Each row of a before or after table is a point. One or more steps were done to the points. Then noise was added and the rows were shuffled. The steps act on how far a point lies along the listed directions, d1 being the first. Write out the steps. A step turns or swaps two directions, mirrors them in a line or flattens them onto one, adds a multiple of one to another, or multiplies one. Angles are multiples of 10 degrees, from the lower direction toward the higher: turns from -170 to 170, lines from 10 to 170 but not 90. Use the fewest steps. Two steps may share a direction if one is a turn and the other turns, adds or multiplies; they go together, in the order done. Otherwise the lowest direction goes first.

Directions:
(1): [ 40 -19  48]
(2): [-37 -53  10]
Before:
[[-53  29 -55]
 [ 16 -26  19]
 [  2  13 -10]
 [-25 -53  23]
 [-66  13 -83]
 [ 22 -18  25]
 [ 21 -27   8]
 [-64 -69   9]
 [-35 -95  31]
 [-51  -3 -18]
 [  8 -17  18]
 [-35  12 -44]
 [ 18 -32  13]]
After, 13 rows:
[[ 24 -84  68]
 [  5  17  -9]
 [ 76  40  41]
 [ 17  19 -26]
 [ 24  25 -26]
 [  6  26 -21]
 [ -8 -14  -1]
 [  7 -42  38]
 [ 91  62  10]
 [ 23 -14  48]
 [  6 -56  58]
 [ 48  43  11]
 [ 17  28 -21]]
Steps: turn d1 and d2 by -140 degrees

Directions:
(1): [  8  45 -17  -5  41 -66]
(2): [-30  21  26  74 -26 -17]
(3): [23 31 -9 35 51 56]
(4): [-20 -29  67  -7  51  -7]
(5): [-70  43  -3 -33   1  25]
Before (14 x 6):
[[  0  25  64  70  78  15]
 [-16  13  10 -13  40 -23]
 [ 17  -1  18  28  22 -60]
 [-10  27  41  54  69 -10]
 [ -4 -38   2  -3 -33  44]
 [ 26 -25  -8  -3 -37  24]
 [ 33 -39 -30  -8 -23  31]
 [ -6  40 -17  11  32 -42]
 [ 26 -58   0 -13 -21  14]
 [-28  52  34  51  75  21]
 [ 17  21  22  26  72 -48]
 [ 34  29 -18  34  18 -14]
 [  2 -41   7  22 -55  -8]
 [ 36 -39 -22 -30 -22  16]]
After, 14 rows:
[[ 17   4  26  23  39 -30]
 [-69  -3  64  -5   6 -70]
 [-38  -9  43   9  -8 -83]
 [ 23   7 -11  28  -8 -63]
 [-17  13 -11 -24   2 -41]
 [ 23 -13 -17  47 -34  31]
 [ 30 -19   5  11  -5  43]
 [ 34 -40  -6  -1  13  46]
 [-40 -28  74   6 -21 -85]
 [  1   2  10  -4  12 -95]
 [ -1 -33   2   4 -23  54]
 [-11  34  -6   7  35 -48]
 [ 44 -29 -17 -15   7  42]
 [ 36 -44 -19  -2 -20  29]]
Steps: turn d3 and d4 by 100 degrees

Directions:
(1): [-32  43  69  13   1  -5 -54 -23]
(2): [ 34 -63  26  70   4 -16 -16  -7]
(3): [ 80  20   9 -30 -52 -11 -24  -8]
(4): [-36 -29  22   2 -80  39  12  23]
(5): [-16 -41  10 -41  -7 -20  18 -82]
(6): [-11  44 -29  55 -40 -39  35 -31]
Before (13 x 8):
[[-13 -10  16  -7   9  17 -15  10]
 [  2 -19   7  -4  42  -9   7 -15]
 [-44  27 -15 -21  32  13  27 -22]
 [-11   3  10 -23  11   5 -23  24]
 [-18  10  14 -34   1  10  -3  -3]
 [ -7  27  -4 -35  25  -8 -17   1]
 [ 32 -16 -16   0  37  -1 -15  16]
 [-15   8 -11  18  51 -16  -1 -11]
 [ -5  66 -72  94 -67 -51  75 -66]
 [  0 -29  20 -16   8   4  -5 -13]
 [-11 -12  26 -13  14 -12   0  -9]
 [-32 -28   0  23  22  32  -2  16]
 [ 13 -64 -49 -33   3  24  39  15]]
After (13 x 8):
[[ -5   3   3 -24  18   0 -25  21]
 [-36 -20  12  26  28  28  -9  12]
 [-12  -3  16  -8  19  10 -17   7]
 [  1  11 -20 -38  27  -8  -4   8]
 [  5 -34  -4  -4  35  -3  22  -7]
 [-15  65 -61  94 -83 -46  78 -65]
 [ -6  -7 -36  17  41 -10  20  -4]
 [-13  14  14 -35  11   8  -3  -7]
 [ 25 -33 -23   3  12  14   0  27]
 [ -3 -11  21 -14  24 -15   1  -9]
 [-42  25 -26 -25  30  14  39 -21]
 [  5 -30  20 -13  14   3  -6 -14]
 [-23 -61  -8 -23 -47  43  23  17]]
Steps: turn d1 and d4 by -50 degrees

Directions:
(1): [ -3 -29  70 -30  13  72  44  37   0 -15  -3]
(2): [ 29 -25  30   4 -69  19 -40 -23 -46  14  61]
Before, 14 rows:
[[  9  -1  36  -5   3  35  36  14 -12  -2   7]
 [ -2  31 -64  25  24 -39 -14 -21  20  15  -1]
 [ -7   5  -7  -9  -9   7   2  13 -12  -7   1]
 [ -6  -8  45 -13 -30  47   4   0 -15   9  15]
 [  3   0  -9  -5  -5   5   1   3  -3   4  13]
 [ 17  -8  11  -8   0  14  -9  -5 -18  -8   3]
 [  1   9 -12  14 -34 -15 -35 -11 -32  10  43]
 [ 35 -54  95 -17 -49  83  -8   7 -56  15  71]
 [ 14  -3 -15  10 -15   4 -19   0  -6  25  11]
 [ -5   3  18  -2  -4  12  -3  15  -5  10  -1]
 [ 18  -3  23 -12 -35  26 -18  -9 -29   5  20]
 [ -6  18 -27  12 -10 -11 -22  -4  -6   1   2]
 [ 12  -6  43 -34  -9  46  14  21 -16  -9   5]
 [ 25 -36  81 -27 -72  50 -20  -8 -60  14  52]]
After, 14 rows:
[[ 30 -13  26   2 -88  -8 -61 -40 -64  27  61]
 [-10  24 -37  21 -13 -38 -31 -11 -19  10  26]
 [ 18  -4  34   2 -18  30  18   3 -25   5  23]
 [-14  28 -49  14  54 -21  16   1  36   4 -21]
 [  1  -2  28  -1 -47  24 -16 -18 -25  17  30]
 [  8   4 -28  13  -8  -8 -18   1   1  24   3]
 [ 19  -6  34 -25 -34  32 -10   5 -31  -2  27]
 [  2   1 -12  -6  -2   2  -1   2  -6   6  12]
 [ -6   3  -8  -9 -12   7   2  10 -14  -7   0]
 [ -2   3  14   1 -10   9  -9  11  -9  13   5]
 [ 16  -4   1  -2  -5   5 -15  -8 -21  -4   4]
 [-15  21 -29  11   3 -10 -11   4   5  -4 -11]
 [ 48 -34  39  13 -80  25 -60 -33 -69  32  93]
 [ 21  10  -4  -5 -38   2 -32 -23 -29   8  18]]
Steps: turn d1 and d2 by 40 degrees

Directions:
(1): [ -9  27 -33   5 -12 -23   3  95  -7 -65   5   4  47 -22]
(2): [ 66 -18  20 -21 -10 -35 -41   9 -38  17  63  32  34  47]
(3): [  4  48  20 -11  79  -8   4 -50 -32 -28  24 -37  46 -34]
(4): [ 10  13 -11  16 -53  -5  -3   7   8  69  12 -87  45 -23]
(5): [-50  49  57  38 -59 -25 -43 -20 -44 -18  -2  11 -18  -1]
Before, 10 rows:
[[-24  14  59   6  16 -18 -32 -56 -45 -44  14  77 -35  35]
 [ -8   4 -25   7 -32  -6  19  77  15 -23 -10  23  10 -10]
 [ 23  -9  17 -23 -11 -23 -34  18 -36 -42  28  66 -11  41]
 [ -2 -14 -23  11 -42  -4   5  27  25  44 -13 -20 -10 -23]
 [ 22   6 -18 -23  -6  -8  10  21   4  39  20 -55  49  -8]
 [  9 -13 -27  -8  23  18  23   8  21   5  21 -18  -6 -12]
 [-29  22  13  15 -13  14  -4 -37 -11  15  -3 -32  -7 -16]
 [ -1  -5  51 -11   7  26  -5 -70  -1  29 -14   1 -47   8]
 [ 19  27  41 -16  41   1 -21 -71 -41 -32   8  35 -20  -6]
 [ -1  -7 -24 -14 -19 -12   2  41  14  15   1   0  10 -11]]
After (10 x 14):
[[ 13 -21  52 -15 -10  17 -13 -61  -6  43   0   2 -41  25]
 [-23   5 -24  -9   7  -1  14  30  18 -10 -15   4  -1 -26]
 [ -6  11 -12  10 -87  -7 -21  30   3  38   6 -52  15  -4]
 [  1   3  38  25 -96 -25 -48 -18 -30  64  36  -5   8  34]
 [ 52   8  31  -9 -43  -6 -44 -39 -33  47  33  -5  13  12]
 [-15  13 -23   6 -21  -4  26  66  18 -34 -18  20   5 -16]
 [ 15 -18 -20 -14  38  13  17   7  15  -3  30  -1 -15  -2]
 [ -8  25 -12 -27  58  12  30  -8   0 -24  -9 -30  23 -28]
 [-20  13  33  -1  20   6 -12 -35 -28 -16   8  23 -19   6]
 [-26  -5 -15   5  26  12  25   1  21 -20 -34  20 -34 -41]]
Steps: turn d2 and d4 by 110 degrees; turn d2 and d3 by -50 degrees

Directions:
(1): [-56  -3  13  50  23 -70  11  27 -36 -11  19  32  -9  -1  17  28  69 -37
   2  44]
(2): [ 10   6   2 -42 -83 -29  20  95  19   5 -14  27  -2  27  24  -7   2  38
  21  21]
(3): [ 42  18 -22   3 -25 -42  25 -35  67   1  30   8  51  -8 -73 -21  39 -28
  26  21]
(4): [ 13  46  45 -10  54  65 -21  40   1  43 -11   1  18  -2 -34  28  30  17
  44  56]
(5): [  5  -4  54  50 -15  45  46  22  57 -26  64 -10 -72   3 -12   8  -5  -7
 -16  -6]
(6): [ 14 -44 -11  31   5  -2  46  49   0  -2 -68 -53  19 -71 -35  10  12  13
 -45   5]
Before, 9 rows:
[[-35   8  17   2 -14  -6 -12   5 -22  -5  27  34 -50  31  47   2   5  -4
    8  -2]
 [-22  -8 -22  27  27 -44  -1 -46 -13 -24  13   3  28  -4   1  -2  26 -29
   -8  -1]
 [ 29  10  25  -7 -51  -9  27   7  48 -22  46  12 -26  30   5 -15  -6  10
   20   1]
 [-14  32  13  -3  -8  -5   1  -1   9  -4  63  25 -49  45  21   9  -2  -5
   19   1]
 [ -4   1  22  27  11  44   5  17  15 -10  16  -8 -46  -1  22  13  -2  -6
  -14 -13]
 [  4  27  -4 -14  39  42 -28 -27   1  11 -24   1  14   1 -30   9   4   9
   12  12]
 [  8  11  39   4 -10  16  22  36  61  12   9   2  14  -7 -25  11  28   1
   28  39]
 [-25   9 -11  23  25 -53 -10 -31 -15 -15   5   8  16 -22  -4  17  29 -38
  -24  22]
 [-20   9  18 -27 -29 -11 -17  26 -23  -4  21  25 -36  52  44  -4 -16   7
   16  -8]]
After (9 x 20):
[[ 41  17 -52 -96 -36 -50 -43 -35 -24  21 -49  20  82  25  19 -37 -25  31
   40  -3]
 [-12  11   8 -42 -30  -3 -23  19 -21   0   9  18 -21  49  44 -14 -28  15
   16 -16]
 [  4  -9  13  46   6  21  30 -42  45 -41  53 -16 -24  -2 -16  -8  -7 -20
  -23 -22]
 [-25  20  30  43  45  22   4   1  10  -7  16  16 -26   2 -26  32  41 -13
    3  37]
 [ 18  38 -45 -86  -9   4 -48 -46 -23  33 -12  12  26  42  19 -19 -45  25
   32 -26]
 [  3   9 -11 -47 -24  27 -37 -21 -18  10  -8  16 -18  30  40 -22 -39  23
   13 -29]
 [ 29  15 -17 -69 -10   8 -26   3  26  40 -54  -7  86  -9 -25 -11   2  25
   47  28]
 [ 12   5  22  32  -1  33  18 -30  56 -30  46 -21 -39 -22 -23   5 -18 -19
  -33 -11]
 [ 19   8 -60 -69  20  19 -67 -29 -42  32 -84 -10  59  -4  34 -15 -32  23
    9 -29]]
Steps: multiply d5 by 2.5; turn d1 and d5 by 150 degrees

Directions:
(1): [-45  -8 -15  52  -8  41 -52  14 -57  28 -55 -47 -18  44 -48  52 -10  38
  36  36  31  34  12  15  -1  43 -14  22  13  38 -57  24]
(2): [-17 -79  12 -15  22   8 -95  21  -4  35  -2 -49  53  -6 -23 -21 -41   8
 -69 -10   9 -18   2 -16   6 -16  23  -1  45 -63  48   5]
Before (11 x 32):
[[  7 -16   5 -16  10  -9   0   1   3   2   4  -1   9 -16  -8 -14 -20  -5
  -19   6 -11  -7 -11   0 -19  -3  13  -9  13  -8  10  13]
 [-11 -59  -2 -13  23   7 -46  21  -3  32  13 -25  26   5 -11 -13 -25   0
  -31 -21   8 -14   4  -6   4  -9  31  -3  39 -42  27  -6]
 [ -1  30  -5   2   5   2  10   0 -36  -8 -20  16  -7  15  13  12  -7   7
   28  21   5   3 -14   4  -8  19 -14  -1   9  29 -19  10]
 [ 33  32   7 -44   2 -41  64 -14  46 -29  28  47 -11 -43  40 -46  10 -25
  -26 -41 -25 -12  -9 -18 -10 -32   8 -25 -24 -18  34 -26]
 [ 32 -12   9 -37  12 -30  -5  -1  18 -12  22  22   9  -5  15  -1  -8  -9
  -22 -14  -6 -23 -10  -5  -7  -7   6  -7  15 -44  31 -10]
 [ -4  34   0  19 -23  23  35  -5  -7  -4  -5  22 -37   9 -11  26  19  10
   47  31  16  32   4  17   3  17 -11  13 -27  48 -47  21]
 [ 14  42   3  -6 -18  10  32 -11   3  -9   7  21  -8  -1   3   9  20 -16
   35  14  -8   1   3  13   9  12   4  -3  -4  32 -15   3]
 [ 18  50  14 -22 -12 -29  95 -13  32 -38  27  51 -22 -10  47 -17  31 -21
   33 -16 -22  -5 -14   2  -7  -7 -14  -4 -40  29  -4 -13]
 [-16  10  -6  16 -12  14   0   3 -25  13 -12  -6 -36   5 -25  19  14  10
   28  -5  17  26   7   5  -6  13 -11  14 -13  24 -32   3]
 [-37 -30 -13  39  -4  40 -95  11 -47  36 -46 -64  10  20 -56  28 -29  26
   -8  15  26  10  19   0   6  35 -10  11  36  14 -19  24]
 [-29 -41   8   7   7  15 -78  26 -27  43 -21 -47  32   9 -21   6 -24  12
  -32  -6  24  -2  -1  -6   0  -6 -11  21  26 -27  15  29]]
After (11 x 32):
[[-29 -27 -19  29   5  29 -35  20 -34  38 -22 -32 -12  36 -34  30  -8  17
   19   5  25  19  11  10   3  30  11  13  28   7 -35   1]
 [-25  29 -10  34 -14  25 -17  13 -42  23 -38 -19 -16  26 -13  41   9  13
   40  10  27  23   0  12  -6  21 -36  33  -6  34 -39  28]
 [  8 -35   5 -15  14 -10 -52  10  -9  10 -11 -14  10  16 -14  20 -24  19
  -21  -1   6  -7  -1   5  -5   7   3   6  30 -38  10   8]
 [ -9  60 -27  48 -26  25  22 -16 -28 -14 -36   2 -43  17 -17  46  19  12
   62  21  12  27   9  18  -5  42 -29   7 -17  77 -65  11]
 [  8  30  -4  -5 -10  -9  40  -7   3  -8  20  24 -35 -13   3  -5  25  -5
   25 -16  -1  14   4  -2  -8  -9 -13   2 -26  16 -12  -6]
 [ 29  32  20 -24 -14 -15  67  -9  37 -26  41  50 -16 -29  26 -21  15 -20
   11   3  -9  -1  -4   3  10 -18   6  -3 -32   5  -1   3]
 [ -7 -17  -4  -1   6  -1 -13   0  -7  11 -10 -15   3  -6 -24  -2 -26   3
   -8  16   0   7   0   7 -16   6   4  -3  17   6  -7  18]
 [ 18  35   1 -20   8 -10  36  -3 -13 -20   3  35  -1   0  23  -9  -5 -10
   14   2  -4  -9 -17   1  -9   1  -8  -5   1  14   4  -2]
 [ 28  14  17 -29 -11  -6  23 -13  15   1  28  27  14 -15  14 -19   8 -30
   -4  -5 -16 -19   0   8  11  -8  17 -13   8  -5  20  -2]
 [ 12 -30  32 -54  15 -30  15   3  39  -6  43  10  38 -31  36 -48 -10 -25
  -49 -39 -21 -36 -18 -17  -2 -34  11 -15   4 -45  63 -13]
 [-12 -47   7 -34  20 -11 -57  12  14  21  -7 -21  30 -29  -9 -42 -39   0
  -73 -35  -6 -12  -4 -30  -2 -27  18 -13  29 -61  55  -9]]
Steps: turn d1 and d2 by -80 degrees
